Rows are points. The ring and each string are closed loops that go straight from each point to the next, and from the last back to the first. Before rounding, they use only three directions, however many columns there are. Count how often each string passes through the ring. Passing back the other way cancels.

Ring:
19, 26, 0
23, 25, -48
-10, 0, -44
-50, -34, -6
-55, -44, 38
-21, -11, 44
String (19 x 3):
57, 51, -61
58, 30, -41
28, 12, -17
-1, 9, -4
-23, 6, 4
-35, 19, 20
-23, 17, 41
2, 2, 50
19, -9, 39
10, -10, 8
-28, 0, 10
-43, 14, 21
0, 40, 23
38, 50, -3
57, 42, -26
56, 15, -29
4, 8, -14
-14, 19, -17
16, 49, -49
Times through: 3
String (25 x 3):
-90, -71, 63
-41, -58, 39
-2, -38, 15
-13, -15, 5
-5, -49, 31
-8, -53, 46
-8, -22, 18
-21, -10, 12
7, -20, 29
12, -14, 51
-3, 4, 51
-30, 20, 46
-44, 14, 23
-9, 4, 12
28, -2, 11
32, 1, 22
12, 8, 51
-30, 4, 55
-54, -2, 52
-65, -8, 49
-72, -10, 43
-38, -16, 23
-13, -25, 16
-22, -61, 44
-58, -74, 59
Times through: 2

Ring:
30, -16, -15, 14, -58, 11, -31, -9, -27
61, -10, -4, 22, -26, -10, -40, -18, 16
11, 25, 35, 5, 7, -2, -16, -30, 50
-56, 28, 21, -13, 11, 8, 1, -23, 37
-80, 11, -11, -18, -13, 16, 1, -10, -3
-45, -4, -16, -8, -60, 30, -9, -5, -45
String:
-40, 69, 101, -14, -10, 39, 18, -41, 39
1, 73, 121, -4, -14, 38, 10, -48, 48
14, 40, 71, 3, -31, 28, -6, -34, 20
23, 36, 68, 6, -41, 29, -9, -32, 11
80, 28, 68, 22, -25, 8, -27, -38, 40
74, -15, -20, 27, 28, -44, -50, -23, 72
20, -14, -31, 12, 16, -29, -36, -15, 44
4, 3, -2, 6, -1, -7, -23, -19, 30
0, -2, -17, 6, 18, -21, -26, -18, 46
-21, 15, 12, -2, -3, 4, -11, -21, 27
-81, 66, 86, -25, -21, 50, 27, -33, 15
-102, 52, 49, -28, 12, 28, 22, -27, 35
-58, 5, -25, -10, 39, -20, -11, -15, 54
-23, -1, -19, -1, 10, -12, -19, -15, 32
-46, 43, 58, -13, -25, 35, 9, -28, 10
Times through: 2
String, 19 rows:
22, -19, -33, 13, -17, -14, -35, -10, 10
20, 5, 15, 9, -45, 16, -21, -18, -7
57, 12, 40, 18, -55, 19, -26, -25, -4
15, 12, 23, 7, -31, 13, -18, -22, 8
17, -13, -28, 11, 9, -24, -34, -15, 38
33, -7, -18, 15, 29, -34, -37, -21, 65
10, 50, 79, 2, 11, 10, -4, -41, 66
-6, 11, -2, 3, 47, -29, -22, -25, 79
-23, 4, -18, -1, 40, -26, -20, -19, 64
-78, 35, 22, -19, 32, 3, 7, -25, 54
-106, 55, 61, -30, -21, 48, 28, -25, 3
-64, 29, 29, -16, -32, 34, 7, -19, -8
-33, 9, 3, -5, -24, 14, -9, -15, 0
-30, -27, -67, 1, 14, -27, -30, -3, 22
-18, -29, -66, 4, 8, -27, -33, -3, 19
-22, -5, -18, -1, -29, 8, -18, -10, -9
-1, -34, -67, 9, -4, -25, -38, -2, 9
8, -22, -28, 8, -80, 23, -27, -2, -59
39, -43, -67, 20, -27, -23, -49, -1, -6
Times through: 1

Ring, 7 rows:
-23, 61, -73, 16, 37, 33, 2, 21, -13, -6, 5, 21, 23, 3
18, 25, -28, -6, -12, 1, -19, 12, -1, 9, -20, -23, -1, -7
44, -7, 19, -4, -38, -16, -40, -10, 17, 17, -25, -56, -5, -10
51, -42, 53, 7, -49, -39, -43, -42, 29, 10, -16, -71, 0, -8
30, -43, 35, 11, -35, -52, -21, -49, 18, -6, -7, -51, 3, -5
-10, -4, -20, 20, 7, -26, 6, -30, -1, -20, 9, -6, 17, 1
-30, 39, -59, 28, 39, 15, 10, -3, -9, -18, 18, 22, 30, 6
String:
27, -11, 7, 1, -27, -26, -23, -19, 10, 3, -15, -40, 0, -7
64, -51, 60, -6, -67, -53, -46, -40, 29, 15, -29, -83, -13, -13
79, -61, 100, 16, -67, -34, -73, -56, 52, 24, -17, -104, 3, -8
52, -65, 54, -9, -67, -80, -27, -53, 20, 1, -26, -74, -17, -13
29, -42, 18, -9, -46, -70, -8, -39, 6, -8, -21, -47, -13, -11
39, -72, 51, 1, -57, -87, -15, -66, 18, -11, -14, -63, -10, -10
24, -45, 44, 29, -22, -40, -25, -60, 27, -9, 9, -48, 18, 1
9, -7, 4, 24, -3, -13, -17, -30, 13, -6, 6, -25, 19, 1
3, -23, -16, -5, -22, -61, 12, -31, -8, -19, -11, -18, -6, -8
-20, -16, -35, 7, 0, -59, 29, -36, -15, -33, 4, 4, 4, -2
-5, -6, -32, -3, -9, -45, 14, -20, -11, -19, -8, -7, -2, -6
3, 13, -20, 16, 4, -3, -11, -12, 4, -4, 1, -14, 15, 0
-46, 74, -74, 52, 75, 66, 2, 10, -5, -14, 37, 40, 55, 15
-50, 76, -94, 35, 68, 49, 17, 19, -18, -19, 26, 47, 41, 11
-43, 69, -95, 19, 52, 32, 20, 23, -23, -17, 13, 41, 27, 5
-49, 111, -108, 40, 84, 94, 1, 46, -15, -4, 26, 52, 50, 13
-8, 56, -43, 31, 35, 51, -22, 14, 5, 5, 11, 3, 33, 6
4, 10, -34, -6, -10, -25, 1, -4, -9, -7, -14, -12, -2, -7
0, 36, -60, -17, -5, -9, 3, 21, -18, -1, -23, -2, -8, -9
14, 49, -44, -6, -2, 24, -23, 30, -4, 15, -21, -15, 2, -7
23, 29, -13, 9, -5, 22, -35, 8, 11, 16, -12, -30, 12, -3
17, 8, -8, 8, -10, -5, -22, -9, 8, 4, -9, -28, 8, -4
49, 12, 28, 16, -22, 28, -63, -3, 32, 29, -14, -60, 14, -4
33, 2, 16, 14, -19, 4, -41, -13, 21, 14, -9, -46, 11, -3
Times through: 2
String:
-24, 74, -96, -4, 31, 29, 11, 42, -26, -3, -10, 27, 9, -3
-2, 28, -63, -22, -9, -24, 12, 17, -23, -6, -25, 0, -13, -11
9, 15, -27, 0, -8, -10, -10, -1, -2, 0, -13, -18, 2, -6
15, 37, -17, 19, 8, 34, -35, 8, 12, 14, -3, -22, 21, 0
30, 35, -8, 9, -7, 34, -45, 15, 16, 23, -15, -36, 12, -4
45, 5, 6, -13, -39, -10, -39, 4, 12, 21, -32, -53, -10, -12
51, 9, 28, 11, -27, 21, -61, -3, 30, 29, -17, -61, 10, -5
29, 5, 10, 14, -15, 4, -37, -12, 19, 12, -8, -41, 12, -3
28, -9, 8, 3, -26, -22, -25, -18, 12, 5, -14, -41, 1, -7
45, -10, 40, 20, -26, 4, -54, -24, 32, 19, -8, -61, 14, -3
68, -38, 77, 18, -50, -14, -69, -41, 46, 25, -13, -88, 9, -6
74, -68, 90, 6, -72, -53, -60, -58, 43, 17, -22, -98, -5, -10
59, -50, 78, 23, -48, -28, -59, -54, 44, 15, -7, -83, 11, -4
24, -8, 17, 21, -13, -7, -31, -26, 20, 4, 0, -39, 16, -1
17, -17, -2, -1, -24, -41, -8, -25, 3, -7, -13, -31, -2, -7
24, -56, 21, -8, -48, -87, 1, -52, 4, -17, -17, -44, -14, -11
14, -40, 5, -4, -33, -72, 5, -43, 0, -18, -12, -32, -8, -8
8, -14, -7, 7, -14, -37, -3, -28, 2, -12, -5, -23, 4, -4
1, 5, -9, 26, 7, -4, -13, -23, 9, -8, 9, -16, 22, 2
-13, 19, -20, 41, 30, 17, -11, -22, 10, -12, 24, -1, 37, 8
2, 9, -19, 15, 3, -8, -9, -14, 3, -6, 1, -14, 14, -1
-14, 4, -43, 1, 1, -38, 19, -15, -15, -21, -4, 3, 2, -4
-44, 41, -80, 21, 44, 2, 29, -1, -22, -28, 17, 37, 24, 5
-63, 91, -102, 51, 90, 72, 16, 22, -16, -21, 40, 60, 56, 17
-48, 69, -97, 23, 57, 32, 23, 20, -24, -21, 17, 46, 30, 7
-41, 64, -97, 10, 45, 19, 25, 23, -28, -19, 6, 40, 19, 2
-49, 107, -111, 33, 78, 82, 6, 45, -20, -6, 21, 52, 43, 11
-36, 103, -97, 30, 68, 84, -6, 46, -13, 2, 16, 39, 41, 9
Times through: 0
